Rows are points. Examples show where two turns around zero, p and q, send a point. Write where each new point lands after one turn and then the other. Backwards means that the second turn is done in reverse. Each puzzle has new turns, and all numbers are rounded.

Turn p:
[ 0 -7] => [-4 -6]
[21 -5] => [ 15 -16]
[-48  -3] => [-42  24]
[27 14] => [30 -3]
Turn q:
[-25   4] => [-18  18]
[ -5 -44] => [-30 -32]
[-18  11] => [-8 20]
[21 19] => [28  3]
[27 10] => [28 -8]
Where do these land?
p, then q: [ 34 -23] => [-10 -40]
p, then q: [-6 15] => [12 11]
p, then q: [-28   8] => [-2 29]

Turn p:
[ 3 26 -6] => [ 12  16 -18]
[-9  5 30] => [-18  23  14]
[ 3 10 -3] => [ 6  6 -6]
[ 21 -24  -8] => [ 15 -23  18]
[-17 -17 -13] => [-15 -22  -7]
Turn q:
[-13  -9  22] => [-24 -12  -1]
[-12   4 -13] => [  2  10 -15]
[ 3 19 -8] => [ 6 19  5]
[-17  -9  -5] => [ -6  -3 -19]
[-9 -3  5] => [-9 -2 -5]
[48 -1  0] => [ 30 -12  36]
Where do these land?
p, then q: [ -5 -12 -14] => [  4 -15 -11]
p, then q: [-12 -16  31] => [-36   5  -4]
p, then q: [  5 -21  -3] => [ -8 -20   0]
p, then q: [-20  17  -3] => [  8  19 -17]
q, then p: [ 13   5 -14] => [17  7  8]
p, then q: [19 26  3] => [15 17 23]

Turn p:
[-44  -3 -21 -24] => [-15   5  42 -30]
[ -1 -14  21   6] => [ -2 -24  -9   1]
[19 -8 -6 44] => [-23   3 -25  35]
[ 39 -22  -2 -23] => [ 10  11 -41 -26]
[-13  26 -25  42] => [-21  20  22  44]
[  3 -10   9  -1] => [  0 -10  -8  -4]
[ -2  32  25 -43] => [ 53  -5  19 -17]
Turn q:
[  1  16 -24 -15] => [-10  23  -6  20]
[ 30  39  16 -42] => [ 14  40 -50 -10]
[-10 -21 -27  -8] => [-24 -13   2  25]
[-38   2   2   3] => [-27   4  21 -16]
[-5  6 10 27] => [ 14  -1  23 -12]
[ 21 -43  23  36] => [ 32 -54  11  -7]
Where do these land?
p, then q backwards: [-33  -6  25  15] => [-13 -37  -8  19]
q, then p: [  3 -28   7 -20] => [-30   6   2 -17]
p, then q: [ 34  19 -33  11] => [16 43 22  9]
p, then q: [ 22  -4 -18   7] => [-4 23 13 12]
q, then p: [ -7   8 -48  20] => [  2 -30   3  44]
p, then q: [ 14  17  24 -44] => [ 25  -2 -44  20]
p, then q: [-33  -6  42  11] => [ -2 -54  -2  -9]

Turn p:
[  4   8  -3   7 -14   0] => [-5 11  1 12  0  7]
[  1  16   4   1  10 -13] => [ 8  2  1 -1 22  0]
[  1 -17  -2 -18 -12   2] => [  8  -4   1   7 -23 -10]
[  9 -11   7 -11   1   4] => [  5 -11  11   0 -10  -5]
[ 10 -15   5   9  18   7] => [ -9 -23   5 -11   0   6]
[-22  -5  20  14 -21  28] => [-36  21   8  -9 -16 -15]
[ -6   9  -9  13  11 -19] => [  1  -2 -18   1  22   5]
[  4  16 -22 -15   8  -9] => [28  6 -9 -1  5 13]
Turn q:
[ -5   7  10 -48  10   7] => [ 29 -13  31 -17  11  18]
[-9  7  0 13 -5 12] => [-8 15  5  9 -9  0]
[ -6 -18   6   9   8  -1] => [ -2 -12 -10  13  -9   7]
[ 4  4  9 10  9  3] => [ 1  3 -2 16  7 -1]
[  7  -6 -16  11   8  12] => [  9  14 -18   4  -8   1]
[  1   7 -17   0  -5 -17] => [-11   4 -10 -19   8  -1]
[  9  -1   7   5 -24 -16] => [-16 -11   2  -7   1 -24]
Where do these land?
p, then q: [-14  -5   2   6  12 -13] => [  3  -5 -15 -11   3  14]
q, then p backwards: [  4 -10   7 -22 -12   1] => [  7 -11   9 -17  15   5]
q, then p backwards: [-10  11 -19   7 -26   5] => [-20   2   8   1 -10  27]
p, then q: [ 5 -9 16  0 -4  0] => [-12 -14   1   7  -1   1]
q, then p: [-12   8   3   0  11   1] => [ -9   4   7 -13   0   4]
q, then p: [ -2  14  -9   1 -16  -2] => [ 12  12   1  -3   9 -13]
p, then q: [-6 -7 12  5  7 11] => [ -3 -13  10  -7  -2  10]
q, then p backwards: [ 42  -5 -30  -3  13   2] => [-34  11 -20 -22  14 -23]
p, then q: [-5  3 18  8 15 -5] => [  5 -15  -2   2   8  19]
